Each row of a before or after table is a point. The points were changed in one or more steps. Then noise was added and the rows were shuffled. The steps act on columns, c1 being the first. What was done? A step turns or swaps two columns, mirrors them in a line or flattens them onto one, adds a multiple of one to another, or multiplies or shifts one. Angles are multiples of 10 degrees, from the lower column toward the higher: turns from -170 to 170, lines from 10 to 170 but not 90. Use the fewest steps. Two steps may share a column if one is a turn and the other turns, adds or multiplies; they go together, in the order done. Otherwise the lowest column goes first.

Before (10 x 3):
[[ -3  29   9]
 [ 38  45 -36]
 [-16  -8 -55]
 [ 46  -1  36]
 [  0  19 -27]
 [-33  49  19]
 [-18  -7  36]
 [-15  45  26]
 [ 23 -26 -57]
 [-32 -25 -31]]
After:
[[-61 -26 -13]
 [ 28  45  12]
 [-52  -9  25]
 [-26 -25  37]
 [ 24  49  28]
 [ 39  -8  12]
 [ 27  -3 -53]
 [-26  19   3]
 [-42  46 -32]
 [  9  29   2]]
Steps: turn c1 and c3 by -100 degrees

Before (9 x 8):
[[ -7  -2   6 -17   5   2  -9  -4]
 [-15  -2 -20  -6   2  -3  -1   6]
 [ 11  -7  -3  -2   9   1 -32 -20]
 [  9   4 -18  17 -15  32  20  17]
 [-19  14  -4   0   5 -11   3   3]
 [ -1   1 -16  -4  -1  -6  10  -8]
 [ -8   6  -9 -10  21  -7   5   7]
 [  7 -20   5   0   8  -6 -18  -8]
 [  0  12  -6 -11  -2  -6   0  17]]
After:
[[-13  -9   5   0   9  -7  24 -24]
 [-40  -2  -4   0   5 -11 -14   8]
 [-28  -8   6 -17   5   0   5 -13]
 [-22  10 -16  -4  -1  -5  -5 -22]
 [-28   2  -9 -10  21  -6  -8  21]
 [-35  -2 -20  -6   2  -4   4  19]
 [-21  -4  -7 -11  -3  -5 -11  50]
 [-11  17 -18  18 -15  33 -10  52]
 [ -9 -28  -2   0   8   1  17 -62]]
Steps: shift c1 by -20; turn c2 and c7 by -110 degrees; multiply c8 by 3

Before (11 x 12):
[[  3  15  26 -10  12  -4 -25  -2 -12 -25 -19  27]
 [-29  20 -27   7 -11 -10   3  -1 -13  13  13   1]
 [ -8 -13  -3  12 -16  -2   5   1 -11  12  16   9]
 [  0   2  16  -4  21  15 -17  38   4 -19  18   2]
 [ -2  -6  17  -7   0 -23   1  31  12 -20  16  -4]
 [ 39  -3  -2   5   0 -16  -6   0  12  -3 -24  14]
 [  3  -7   9   3   9  -4 -19  -1  -3  -5 -44   1]
 [ -8   1 -11  -1 -18  -3  -2 -16   9   9  18 -13]
 [-28   5 -14  13  -2   2  23 -17   8  10  19   9]
 [-14   1 -13  13   8 -16   6 -17 -12  16  23 -11]
 [ -5 -12  -1 -24  16   7  -1  30 -12 -32  17  -8]]
After (11 x 12):
[[ -8  -1 -11  12 -18   4 -21   1  -5   1  17  11]
 [ 39   6   2   4   3  -9   1   0  11  -2 -24  15]
 [ -6  -7  29 -25  12  11  15  30 -17 -12  17  39]
 [  5   5  32 -10   7 -10 -15  -3 -17  16 -20  24]
 [ -2   8  25  -8   4 -14   6  32  11  10  16  42]
 [  0  -6  24  -3  21  10  14  39  -4  11  17  58]
 [-28   0 -15  12   1   0  23 -17   9 -10  19 -16]
 [-14   7 -19  12   4 -12  12 -17 -13  -6  23 -36]
 [ -9   1 -12  -1 -15  -2 -24 -14  16  -7  18 -38]
 [-29   9 -22   7 -16 -16 -19  -2  -9 -20  12  -1]
 [  4  -1   9   3   7   0  -7   0  -6   6 -46   0]]
Steps: flatten c2 and c6 onto the line at 120 degrees; turn c3 and c10 by 70 degrees; turn c5 and c9 by -20 degrees; add 1.5 times c5 to c7; add 1.5 times c8 to c12

Before (8 x 20):
[[ 12 -40  -4  16 -28   6  35  13   3   9  -4 -12  -3 -20  10  15  -3  -8
  -18   3]
 [ -4  12   0   5  -8  -4 -25   6  -5  -9   1   3  60 -19   5  11 -36 -34
    4  16]
 [ -6   1   1   2  11  14  -5  -2  -1  -8   2 -19  34 -15   2  11  -7 -12
  -32  22]
 [ -4 -37   3   9 -16  14  28   6  15  15  40 -20 -17 -15 -18 -14   9  -1
  -12  -6]
 [  9 -18 -15 -13  -9  -8 -19  -2 -14  -7  -4  -8   4   1  -5   7   0 -22
   -8  24]
 [ 29  -8   9 -17  14  30  -1  47   6   4  54  -2 -11   2   1 -11  16  38
  -10 -26]
 [  9  27 -38   4  28 -21 -26  -2 -15 -16  13   9  27  23   4 -10 -23   1
   -4  22]
 [ 42  -8 -11 -25  28  25  -5  39  34 -20  15  11  19  17 -39 -20  21  21
   32   1]]
After, 8 rows:
[[  7  10  25   6  24 -22 -27  -4 -16 -18  15  11 -36  27   4 -15  17   3
   -6  24]
 [ 30  -3 -11 -18  18  28  -4  17   7   4  53   1   6 -14   1 -14   4  38
   -9 -24]
 [ 14 -18  -9  15 -29   5  34   5   3  12  -5 -14  -4  -1  11  19 -21  -5
  -16   2]
 [ -2   3  62   6 -10  -5 -25   1  -5  -8   4   3   0  32   8  15 -26 -35
    2  16]
 [  9  -7   4 -14 -10  -8 -18   1 -15  -4  -5  -9 -14  -1  -8  10   1 -23
   -9  23]
 [ 42   0  17 -27  29  25  -5  15  35 -23  17  10 -13 -21 -40 -25  21  22
   31   1]
 [ -3 -17 -17   7 -14  15  29   1  17  15  40 -20   0 -13 -18 -19 -13  -2
  -10  -4]
 [ -8   4  32   0   9  14  -4   0  -2  -8   2 -21   1   5   2  16 -16 -11
  -32  23]]
Steps: multiply c2 by 0.4; swap c3 and c13; multiply c8 by 0.4; turn c14 and c17 by 80 degrees; multiply c16 by 1.3

Before, 11 rows:
[[  1 -21  18  -4  -2   8  -2  -3 -22  -3   8  20  -1   9  -9  -6   5  10
  -13  16  -7  -1   3 -12   7   0  -5   5   8  -2   1  -3   5  -7  10   9
    1  -9  -7   8  -1 -26   7  23   2  12  -5  -6]
 [ -4  -1  19   1  12  16  20   0  -2   5  11  -2   9  -1   5  10 -23   7
  -13  16   4   4 -60  -7 -13 -12 -12  -3 -21  -1  -6  -5  -3  -1  12   8
   22  11  -8 -14  -3   4   5   0   8   3  -8  -6]
 [ -2   6  15   0  -2 -21  27  -6  -3  -5   8   1   7   3   2  -8   9 -10
   -6   3  36  13 -13   2   1  -4 -10   9 -12  -2  -2  -4   1  -4   0  -2
    5   3 -15  -1 -10   6  -1  -3  -5  17  -7   2]
 [  2   9   3  -6  -3   7 -14  -1 -21 -12   8   1   7 -27   0 -13  10  -5
  -14  -3  -6 -14  -7  11   7  -4  -4   1   7 -10 -10   0 -16   5  -2  10
   14   2 -18  -6  -6   0   4   8 -16   2  -4  16]
 [ 11  19  17   0  -3   5 -13  12 -22   5  20   0  -1  -5   5  -5 -18  -5
   -9  -2  -8  15   6  -1   3 -11   6   3   7  -6  -4  11   1   9  24  15
   -9   8 -22  -7   1  -3   3   3  10   2  -2  22]
 [-11  12  13  -8   0   1   1   1  -8  -6   8  -5   0  -4   5 -10   9 -13
    3  -6  -2   3   3 -10  -6 -13 -10  -3   8  -4  -5  -3   7  -4  52   5
   -3 -21  53  -6  -8   6   8   3   2   5  -3   5]
 [ -4  21  -6  -9  18   2  -6   1 -12   4  11   7   5  12   4  -2 -11  -2
  -15  -1  -9  -4   0  15   2 -11  -6  -2   8  -2  -2  -5   5  -1  -6   0
   -8   2 -14 -12  -3   9   0  -2   7 -13  -8  -4]
 [ -5  19  15 -15  -1  17  58  -1  10   4  18   3  10 -18  -5 -13  11 -17
    4  -2   5   6   6  -5  -2  14  10   5  12  -4  -6   5 -10   5   9  16
   15   5 -17  -4  -6   5  20  -3   8  18  -2  -9]
 [  9   4   1   1   8  -7  -8   1 -25  -4  13  -5  -3   3   4   8 -16   3
  -12   5  -6  14   2 -13  -6  -4  -4   6  12  -7 -23  -5  -4  -2 -12   6
   13 -32 -20 -12  -9 -27   1  14  11 -43 -13  -6]
 [ 12  14  14  -7  22  13  -4  -6   4 -15  13  -6  -2  13  -2 -12  -7  -8
   -8  -3   8  11  -9  -8   1 -11  -4   0   4  -9  -8  -3  -7   0   9   0
   -7  13  -2  -3   4   5  13   3 -10  22  -4  -4]
 [ 12  20 -25  -7   8  10  -8  18 -21   4  10   3   7  -3   3   2  -2   6
    8   7  30   3   4  -7   8  32  22   4 -12  -4 -13  -3   4   9 -11  16
   11 -22 -22  25   7   1   1  38 -11  15  -4 -10]]
After (11 x 48):
[[ -3  21  -6 -10  18   1  -8   2 -10   4  11   7   2  12   5  -2 -10  -2
   15  -5  -9  -1   1  16   2 -11  -5  -3   7  -1  -3  -5   5  -2  -6  -1
   -8   2 -13 -13  -3   9  -1  -2   6 -13  -7  -3]
 [  1 -22  17  -4  -3   9  -1  -3 -22  -2   8  22   8  10 -10  -6   6   9
   13   0  -8  16   4 -12   7  -1  -4   6   7  -3   1  -3   2  -7  11   9
    0  -9  -6   9   0 -26   7  23   3  12  -5  -6]
 [ 11  19  16   0  -2   5 -13  12 -23   6  20  -1   6  -6   6  -4 -18  -7
    8  15  -9  -3   6  -1   4 -11   5   2   8  -6  -4  11  -2   8  25  15
   -9   9 -22  -7   0  -3   2   3  10   1  -2  23]
 [  3  10   3  -6  -4   6 -14  -2 -21 -11   8   2  -3 -26   0 -13  10  -5
   15 -14  -7  -4 -12  11   7  -4  -4   1   8 -10  -9   0 -12   5  -2  10
   14   2 -18  -7  -5   0   5   9 -15   2  -4  16]
 [-10  12  13  -9   0   1   1   0  -7  -6   9  -6  -1  -4   5 -10   8 -11
   -3   2  -1  -6   6 -10  -8 -13  -9  -3   8  -4  -5  -4   5  -5  51   5
   -3 -21  54  -6  -8   7   9   3   2   5  -4   5]
 [ -5  19  15 -15  -2  17  58  -1  10   4  18   3 -13 -18  -5 -12  11 -17
   -1   6   5  -3   2  -6  -3  15  10   4  12  -4  -6   5 -11   5   8  16
   15   5 -16  -4  -6   4  21  -3   8  18  -3  -9]
 [ -4  -3  19   1  12  15  21  -1  -3   4  10  -2  -5  -1   4   9 -23   7
   15   5   5  16 -58  -7 -13 -11 -13  -3 -21  -1  -6  -5  18  -1  12   7
   22   9  -8 -14  -3   5   6  -2   8   4  -9  -6]
 [  9   4   1   1   7  -8  -9   1 -25  -4  13  -5   9   3   4   7 -17   4
   11  14  -6   5   2 -13  -5  -4  -2   6  12  -7 -23  -5  -4  -2 -12   6
   12 -32 -20 -13  -9 -27   1  14  11 -43 -13  -5]
 [ 13  15  14  -7  23  14  -4  -6   4 -15  12  -6   6  12  -2 -11  -6  -7
    6  11   8  -2 -11  -8   1 -11  -4   0   4  -9  -7  -3  -5  -1   9   1
   -7  13  -2  -4   4   4  14   3 -10  22  -3  -5]
 [ -2   6  16   0  -3 -21  27  -6  -4  -6   9   2  -5   2   2  -8   9  -9
    8  13  36   3 -12   3   1  -4 -10   9 -12  -3  -1  -5   5  -5   0  -2
    5   3 -15  -1 -11   7  -2  -4  -6  17  -7   2]
 [ 13  21 -25  -7   8  10  -9  18 -21   3   9   3 -11  -2   3   2  -2   7
   -6   3  29   7   5  -8   8  32  22   3 -13  -3 -14  -3   2   9 -11  15
   11 -21 -23  24   8   0   0  38 -10  15  -5 -10]]
Steps: turn c13 and c19 by 160 degrees; multiply c13 by 1.3; swap c20 and c22; turn c23 and c33 by -20 degrees
